Rows are points. Each copy is the shape, with its points in the same order, turned, moved and blurred by noise. Is it also mirrored, or only turned?

Shape, 5 rows:
[[ 44 -49]
 [-53 -46]
 [ 12   7]
 [ 74   9]
 [-54   9]]
Copy 1 (5 x 2):
[[-62  20]
 [-30 -72]
 [ -1   7]
 [-12  66]
 [ 26 -58]]
Copy 1 is: mirrored
Copy 2, 5 rows:
[[ 44 -38]
 [-49 -56]
 [  6  13]
 [ 54  45]
 [-78  -2]]
Copy 2 is: only turned

Shape, 7 rows:
[[-19  18 -24  29]
 [  1  -2  29 -95]
 [-33 -11 -80  19]
 [ 24 -43  15  18]
 [ 27  63   7 -10]
 [-12  17   9  16]
 [ 20 -43  12  30]]
Copy 1:
[[ 49   2 -26   1]
 [-37  17  87  11]
 [ 52 -43 -19 -58]
 [-31  17 -38   7]
 [ 31 -12  15  59]
 [ 19  24 -14  20]
 [-31  14 -54   5]]
Copy 1 is: only turned
Copy 2:
[[ -1  17  -9 -42]
 [-59 -44   5  60]
 [-30  23 -67 -45]
 [ 13  40   7  40]
 [ 12 -58  27 -14]
 [ -8  12  25  -9]
 [  9  48  10  18]]
Copy 2 is: only turned
Copy 3:
[[-40  -8  -2 -28]
 [ 39  92   8  10]
 [-16 -23 -22 -82]
 [ 18 -28  -2  24]
 [-56  48 -26  18]
 [-35   4  15   1]
 [  9 -37  -1  21]]
Copy 3 is: only turned
Copy 4:
[[-13 -36 -37  13]
 [-29  50  55 -44]
 [-38  -6 -50  66]
 [ 55  13  -7  12]
 [-17 -12 -33 -64]
 [  2 -30 -10 -10]
 [ 57   3 -11  19]]
Copy 4 is: mirrored
